Rows are points. Each copy is the shape, with its points in the same order, stretched, turned, moved and blurred by noise. Some copies are also mirrored. Which?

Shape:
-1.3	0.2	0.0
3.7	0.6	-0.8
4.7	-2.7	2.3
0.2	-2.9	-0.3
-3.7	-1.5	0.5
-1.9	-2.1	-7.2
-0.9	0.7	-0.7
-2.6	1.2	2.3
-5.4	2.2	-0.9
Copy 1, 9 rows:
-1.2	1.4	0.1
3.5	2.6	-1.0
4.7	-1.1	1.3
0.5	-1.2	-0.7
-3.4	-0.6	0.3
-1.6	0.1	-7.1
-0.8	2.1	-0.4
-2.7	2.2	2.4
-5.6	3.3	-0.3
Copy 1 is: only turned
Copy 2:
-0.8	-1.5	1.0
3.6	-2.2	-1.3
4.9	-4.2	1.2
0.6	-5.2	1.3
-3.6	-3.4	2.8
-4.2	-5.6	-4.7
-0.7	-1.2	0.1
-1.8	0.1	3.3
-5.6	-0.2	0.7
Copy 2 is: only turned
Copy 3, 9 rows:
-1.1	1.3	0.4
3.3	1.5	-1.8
5.0	-2.0	1.0
0.1	-2.1	-0.4
-3.3	-0.6	1.5
-4.1	-1.6	-6.6
-0.9	1.7	-0.3
-1.5	2.3	3.3
-5.0	3.4	0.7
Copy 3 is: only turned

Shape, 9 rows:
-2.2	-3.7	-1.5	-1.2
-1.1	-0.4	-0.1	0.4
5.6	3.0	-1.1	0.3
-2.0	-3.7	-1.6	0.0
1.0	-1.0	1.3	-0.1
7.2	-1.0	-0.2	1.2
0.3	-2.2	-1.2	-1.1
-0.6	-3.0	-1.6	2.8
-0.4	5.7	5.6	0.9
Copy 1 (9 x 4):
-0.4	-2.7	-2.4	-4.0
0.4	-0.8	0.0	-1.5
-3.4	-0.1	-0.6	5.2
0.1	-2.1	-2.7	-3.3
-0.3	-3.0	-0.1	0.2
-1.9	-3.5	-3.7	6.1
-1.4	-2.8	-1.8	-1.6
1.7	-1.1	-3.7	-0.7
1.0	-0.3	7.8	2.3
Copy 1 is: mirrored
Copy 2:
-1.0	-4.6	2.0	-2.8
-1.1	-1.9	1.4	0.6
1.7	2.4	-4.9	2.0
-1.4	-5.1	1.4	-1.1
1.3	-0.9	1.3	0.0
5.9	-0.9	-4.8	1.1
-0.2	-3.2	-0.1	-1.9
0.2	-5.9	0.2	2.1
-0.2	5.6	4.1	4.9
Copy 2 is: only turned

Shape (12 x 6):
1.9	-1.6	0.2	3.9	-2.4	-3.2
3.9	1.6	1.9	1.2	0.6	-3.1
-1.9	1.3	3.8	-1.3	-0.3	-0.4
2.8	-3.9	-5.1	3.8	-2.2	1.3
-1.2	-1.4	0.2	3.1	-2.2	6.6
1.7	2.3	1.9	-2.8	-1.6	-1.2
2.0	1.8	0.4	-2.2	2.5	-2.5
-2.2	2.2	-7.2	-4.5	1.6	-2.3
3.7	1.1	3.0	-1.6	-2.0	0.1
-6.6	-0.7	-1.7	-2.1	-2.1	4.4
-1.8	2.3	2.7	2.6	-1.7	-0.8
-1.1	-3.7	2.0	1.1	-2.0	-0.1
Copy 1, 12 rows:
2.1	-3.2	1.8	2.5	-2.9	-1.4
1.3	1.8	3.0	0.4	-1.4	-2.8
-4.7	-0.7	1.6	-0.7	-0.9	-0.4
6.1	-4.5	-2.6	2.7	-0.5	3.0
-1.1	-5.0	0.5	2.2	1.2	6.5
-0.8	1.4	0.8	-2.1	-3.0	-0.5
0.1	2.9	-0.3	-1.1	0.1	-2.7
0.4	3.8	-8.7	1.0	-1.1	-1.0
0.6	0.2	2.7	-2.9	-2.4	0.6
-5.3	-4.1	-5.2	1.0	0.0	4.8
-3.9	-1.0	2.6	2.9	-2.5	0.0
-0.8	-5.7	0.4	0.0	-0.6	0.3
Copy 1 is: only turned
Copy 2 (12 x 6):
4.9	0.8	-0.9	1.9	-2.0	-1.1
4.2	3.6	1.2	-1.2	0.3	-1.7
-1.0	-0.9	3.6	-1.8	-0.9	-0.1
4.0	0.5	-6.2	1.2	-0.3	3.9
1.2	-2.3	0.2	-0.2	-1.2	8.2
0.6	1.6	1.1	-4.0	-2.2	-0.7
0.0	3.3	-0.3	-2.8	1.8	-2.1
-6.7	4.7	-5.6	-1.4	0.8	-1.3
3.4	0.9	1.1	-4.6	-1.8	0.5
-6.3	-3.6	-0.9	-0.6	-2.0	4.6
0.6	0.8	3.4	1.6	-2.8	1.2
2.0	-4.0	0.1	-0.1	-1.0	0.6
Copy 2 is: only turned
Copy 3, 12 rows:
-0.5	-2.3	1.5	1.6	4.2	-2.2
1.7	2.6	-0.5	1.6	4.0	-0.4
-1.3	3.8	2.3	0.1	-0.4	-0.3
-1.9	-7.3	-2.0	-1.3	3.7	2.3
-2.9	-2.5	3.2	-2.4	1.9	5.7
1.2	3.9	0.1	-1.8	1.0	-1.6
0.8	3.4	-2.7	1.4	0.8	-0.2
-5.4	1.5	-7.4	-1.9	-1.3	-1.1
3.1	2.3	1.3	-1.9	1.7	0.2
-6.4	-0.3	0.8	-3.6	-3.8	2.3
-2.2	3.1	3.3	0.3	2.4	0.0
-1.1	-1.9	3.0	0.7	-0.8	-0.4
Copy 3 is: mirrored
